Each row of a before or after table is a point. The points were changed in one or more steps. Then noise was added and the rows were shuffled. The steps act on how far a point lies along the listed directions, d1 being the first. Write out the steps. A step turns or swaps two directions, mirrors them in a line or flattens them onto one, adds a multiple of one to another, or multiplies one. Angles are multiples of 10 degrees, from the lower direction toward the higher: turns from -170 to 170, lines from 10 to 170 but not 90. Use the fewest steps. Two steps may share a direction if one is a turn and the other turns, adds or multiplies; they go together, in the order done. Otherwise the lowest direction goes first.
In the rows, zero is written as 128.

Directions:
(1): [81,145,95]
(2): [162,126,79]
(3): [143,185,136]
Before:
[[136,88,113],
[162,114,109],
[144,88,115],
[140,195,95],
[91,123,125],
[138,123,89],
[110,95,98],
[171,186,113],
[112,98,82],
[163,90,133],
[106,95,130],
[114,97,85],
[139,201,102]]
After:
[[87,91,95],
[82,91,97],
[93,85,107],
[113,128,92],
[122,80,102],
[144,119,91],
[159,88,103],
[108,80,134],
[121,220,110],
[96,113,147],
[155,211,102],
[124,224,119],
[132,81,101]]
Steps: turn d1 and d2 by -40 degrees; multiply d3 by 1.3

Directions:
(1): [140,164,60,136,153,148]
(2): [171,158,148,118,162,76]
(3): [122,153,135,203,104,111]
Before:
[[126,139,119,173,115,145],
[132,159,99,166,120,125],
[93,91,126,114,103,159],
[149,132,145,90,132,117],
[124,150,105,167,129,122],
[140,150,123,149,123,103],
[119,102,153,140,103,132],
[134,121,182,115,134,91]]
After:
[[142,103,100,9,166,158],
[132,151,102,195,114,133],
[142,109,102,58,161,165],
[139,126,99,72,145,136],
[130,100,103,28,170,152],
[124,177,124,234,114,98],
[107,138,131,190,96,122],
[130,154,157,180,92,109]]
Steps: turn d1 and d3 by -120 degrees; multiply d3 by 2.5; multiply d2 by 0.4

Directions:
(1): [177,149,131,109,139,80,163,180,95]
(2): [132,107,49,92,168,150,125,148,144]
(3): [134,141,157,127,191,177,121,117,72]
(4): [162,137,149,121,170,92,66,115,171]
(5): [101,77,142,68,129,89,125,96,95]
(6): [149,110,130,114,80,154,62,169,98]
Before:
[[166,92,130,51,181,66,94,143,118],
[190,166,74,169,147,118,130,168,152],
[120,128,104,159,133,234,135,130,69],
[125,85,130,47,112,62,84,88,165],
[117,124,133,120,85,155,171,135,80],
[131,165,63,145,153,136,163,160,173],
[143,141,163,178,122,201,166,107,98],
[162,145,94,129,111,125,107,174,164]]
After:
[[113,130,94,162,160,206,134,98,126],
[131,119,118,107,107,146,138,133,110],
[126,100,136,47,133,74,127,96,119],
[128,190,134,179,134,109,174,135,161],
[124,91,129,74,156,61,147,112,139],
[151,155,91,134,142,120,153,159,167],
[171,175,95,187,135,107,158,146,163],
[153,122,139,164,107,205,111,123,121]]
Steps: flatten d1 and d3 onto the line at 140 degrees; turn d2 and d6 by -80 degrees; multiply d4 by 0.4

Directions:
(1): [128,133,164,193,81,103,118,117,135,195,125]
(2): [96,138,166,133,116,134,57,86,155,78,146]
(3): [146,136,73,167,130,73,155,85,165,93,132]
(4): [76,164,106,132,111,153,136,138,159,126,46]
(5): [137,101,80,101,110,83,56,145,110,144,99]
(6): [109,62,96,175,163,179,115,98,118,142,121]
Before:
[[182,116,109,32,110,68,38,164,78,159,122],
[146,135,145,136,121,111,118,113,141,131,157],
[143,109,182,115,141,159,150,157,71,170,164],
[146,156,67,172,111,64,173,95,182,125,103],
[74,189,186,99,90,185,141,168,172,151,62],
[152,121,161,93,155,139,164,138,99,125,154],
[139,96,117,117,125,137,135,126,137,111,141],
[116,178,177,121,104,138,160,161,133,112,118]]
After:
[[117,108,77,186,144,164,200,113,171,162,79],
[159,92,134,135,171,123,151,86,116,94,182],
[123,136,187,82,108,171,125,194,90,207,111],
[117,81,26,118,132,113,27,96,128,135,49],
[137,116,128,105,113,129,131,131,141,102,143],
[125,125,158,133,122,144,98,117,134,138,146],
[167,101,124,176,151,89,153,74,122,107,200],
[124,93,127,180,152,169,163,119,117,127,135]]
Steps: add 0.3 times d1 to d3; turn d3 and d6 by -160 degrees; turn d2 and d4 by 40 degrees; add 0.7 times d5 to d4

Directions:
(1): [141,205,107,122,125,141,129,89,111,137,166,65,180,127]
(2): [92,101,108,76,154,183,115,127,140,79,119,143,189,162]
Before:
[[97,163,111,58,154,207,128,89,123,82,160,115,228,166],
[115,105,104,85,151,138,117,130,157,104,95,124,173,147],
[98,113,66,78,155,184,99,100,148,71,132,126,195,162],
[115,100,117,77,163,211,119,121,147,80,129,124,200,170],
[167,130,155,168,107,63,155,143,113,169,128,154,43,94],
[153,149,165,175,85,64,152,108,120,178,143,138,63,87],
[137,168,117,164,113,105,145,122,94,155,135,97,115,95],
[173,150,131,161,117,87,104,101,135,151,121,124,116,109],
[151,134,145,176,115,84,142,143,118,173,138,114,76,116]]
After:
[[161,171,160,167,82,71,152,94,113,176,160,111,78,82],
[114,73,121,75,162,211,121,137,162,72,121,141,181,168],
[118,91,106,84,151,135,120,140,160,99,88,137,160,149],
[140,173,119,157,118,118,146,118,88,155,144,90,129,104],
[92,82,73,82,157,183,99,115,159,72,117,150,176,170],
[157,158,140,172,120,83,146,132,111,173,153,100,94,115],
[88,121,121,53,159,211,124,111,135,68,141,146,220,176],
[180,161,144,176,103,68,152,129,108,170,135,124,59,86],
[174,166,128,165,120,89,101,96,132,151,130,115,136,105]]
Steps: turn d1 and d2 by 20 degrees
